Rows are points. Each copy is the shape, with its points in the same order, turned, moved and blurred by noise. Some copies are also mirrored. Which?

Shape (5 x 2)
-37 -41
-60 -47
42 5
26 14
-7 40
Copy 1 (5 x 2)
57 -56
80 -61
-27 -13
-2 -1
35 26
Copy 1 is: mirrored
Copy 2 (5 x 2)
-63 -8
-84 -2
27 -12
19 2
5 43
Copy 2 is: only turned
Copy 3 (5 x 2)
-29 -44
-54 -52
36 8
23 20
-10 43
Copy 3 is: only turned
Copy 4 (5 x 2)
7 -51
25 -71
-36 25
-15 28
24 36
Copy 4 is: mirrored

Shape (6 x 3)
-60 77 -7
55 -14 -9
18 -57 -7
6 -39 3
-44 49 -43
6 29 8
Copy 1 (6 x 3)
-95 12 14
43 61 -8
60 10 6
39 12 21
-65 3 -23
-22 46 17
Copy 1 is: only turned
Copy 2 (6 x 3)
39 70 -20
0 -56 44
-49 -43 5
-35 -18 20
31 40 -45
21 14 30
Copy 2 is: only turned

Shape (10 x 4)
14 -35 -24 3
40 -14 -14 6
15 -16 -23 10
-7 25 -31 21
-5 -39 -39 38
-87 19 52 -42
-101 26 9 -65
-81 26 47 -8
52 4 -35 6
-19 -5 5 -5
Copy 1 (10 x 4)
-5 -31 5 -13
0 -17 33 -21
2 -36 15 -2
11 -39 28 45
20 -61 -8 -7
-16 66 -62 76
-56 34 -60 90
17 45 -48 81
-5 -36 58 -6
1 1 -9 24
Copy 1 is: mirrored
Copy 2 (10 x 4)
3 -53 8 -3
24 -37 -11 -13
7 -41 -5 6
-6 -13 -26 34
-2 -74 -1 35
-25 52 85 52
-73 53 71 42
-8 42 65 73
16 -33 -38 -20
1 -10 27 24
Copy 2 is: only turned

Shape (10 x 6)
-49 22 15 42 6 -26
-19 17 43 12 36 47
-45 -39 44 -64 -42 20
-37 14 28 -7 -38 69
3 -15 58 -50 -22 -29
-45 60 -16 -13 -56 -7
-26 -34 -16 -35 -22 14
-47 6 -30 -62 -65 8
67 -5 -40 36 52 -14
38 -11 5 -2 -55 -40
Copy 1 (10 x 6)
-15 67 22 -3 -19 -6
-17 30 -27 -1 3 61
29 -6 32 -78 41 36
48 20 17 3 42 57
19 -6 16 -74 -32 25
82 65 1 -8 5 -11
17 -8 -5 -45 36 -8
80 16 0 -47 51 -21
-34 -28 -80 30 -47 -41
44 -36 20 -15 -45 -21
Copy 1 is: mirrored
Copy 2 (10 x 6)
5 -23 42 39 -47 -28
-54 -30 48 -10 0 19
11 10 29 -98 -43 -25
-55 19 49 -50 -48 12
31 -18 -21 -50 -41 -4
-44 44 6 0 -79 -59
9 43 31 -41 -8 -34
-22 62 10 -51 -52 -67
13 37 -2 74 49 39
39 42 -30 7 -53 15
Copy 2 is: mirrored

Shape (9 x 6)
61 1 2 62 13 42
29 34 -37 4 66 31
-40 10 6 41 -16 -1
-34 -91 14 -9 -42 -5
-125 -21 -14 59 2 -20
0 12 17 10 1 63
13 76 -30 14 50 18
14 27 -31 -29 -41 21
20 17 47 41 21 6
Copy 1 (9 x 6)
28 67 -27 -18 4 -1
16 -2 -12 -62 38 16
-63 35 -9 20 23 2
-20 -16 -40 108 12 -30
-132 14 -29 51 61 17
-5 15 -16 5 -24 30
-16 2 13 -79 19 17
-16 -33 -4 -17 -40 -33
-3 59 28 9 15 25
Copy 1 is: only turned
Copy 2 (9 x 6)
38 -10 4 74 11 65
-11 -1 47 4 -7 80
-12 27 -35 24 32 -4
25 -24 -10 29 0 -93
-79 40 -21 26 68 -62
-5 -33 -31 23 -5 39
-19 31 15 -9 4 93
14 25 -22 0 -61 19
36 -9 -20 16 50 46
Copy 2 is: mirrored

Shape (11 x 8)
29 29 19 22 -27 -9 18 35
-4 -25 4 -41 -26 27 -30 -1
24 -22 13 4 47 -6 -39 33
53 25 23 56 -6 16 44 -59
15 16 -1 21 -11 -34 -47 -14
-7 -15 24 39 2 6 -42 38
4 -26 4 -192 -38 -26 -29 13
12 -9 -40 33 38 -12 20 -6
-12 28 -22 -45 -28 30 -36 11
2 -27 -22 34 -34 -22 71 -68
48 -17 -24 -7 -39 18 -50 30
Copy 1 (11 x 8)
-17 -3 15 -12 48 -37 3 35
-14 -9 24 45 13 23 -64 22
-6 -24 -24 24 67 26 -19 -29
44 -24 41 -14 -15 -24 51 15
9 -14 -26 53 24 -34 -9 5
-25 -12 4 55 70 13 10 7
2 45 -15 8 9 20 -206 33
-20 -17 6 4 1 -16 11 -55
-47 -19 -5 36 -9 8 -56 47
23 30 80 16 -40 -50 13 -32
-18 -66 18 41 46 -22 -58 20
Copy 1 is: only turned
Copy 2 (11 x 8)
34 -4 -20 49 -4 12 26 22
-6 29 -32 -38 -8 44 -10 40
4 -8 -59 -16 26 -1 -13 -31
-40 -39 -27 77 -63 13 16 23
24 25 -46 3 -50 -4 -4 -33
26 24 -44 17 12 -6 -42 -4
-17 75 0 -152 20 69 81 38
15 -62 -6 -6 -24 1 -14 -19
12 43 5 -20 -11 71 -9 12
-12 -51 2 9 -97 -34 6 54
39 11 -66 -19 -12 58 -12 15
Copy 2 is: mirrored
Copy 3 (11 x 8)
-12 -14 -36 -20 -10 -55 10 41
-3 -44 12 15 -56 -24 -31 -20
69 -25 7 -24 -14 -33 -23 11
-15 -3 -75 -43 -11 -1 64 -14
8 11 14 -44 -27 -49 12 2
44 -36 24 -3 -32 -41 19 40
-69 -76 27 -13 -66 -85 -158 -61
18 6 -10 -14 41 7 -4 9
-29 -2 20 15 -66 -25 -46 11
-62 -20 -28 -9 49 8 46 -48
25 3 -11 39 -45 -74 -17 -14
Copy 3 is: only turned
Copy 4 (11 x 8)
-28 -15 38 -8 1 -25 -12 21
-6 18 -29 -49 6 9 -10 -49
-18 13 -21 -10 25 57 -64 15
18 -30 18 8 71 -60 2 15
-53 -3 -35 6 38 8 -48 -16
-29 28 15 22 15 24 -38 -20
-56 -20 -70 -189 -35 46 -8 -32
22 5 -43 27 27 3 -30 59
-41 39 -33 -50 -8 -32 -36 -28
20 -45 -51 21 31 -40 66 37
0 -17 -13 -22 -25 -2 -72 -32
Copy 4 is: only turned
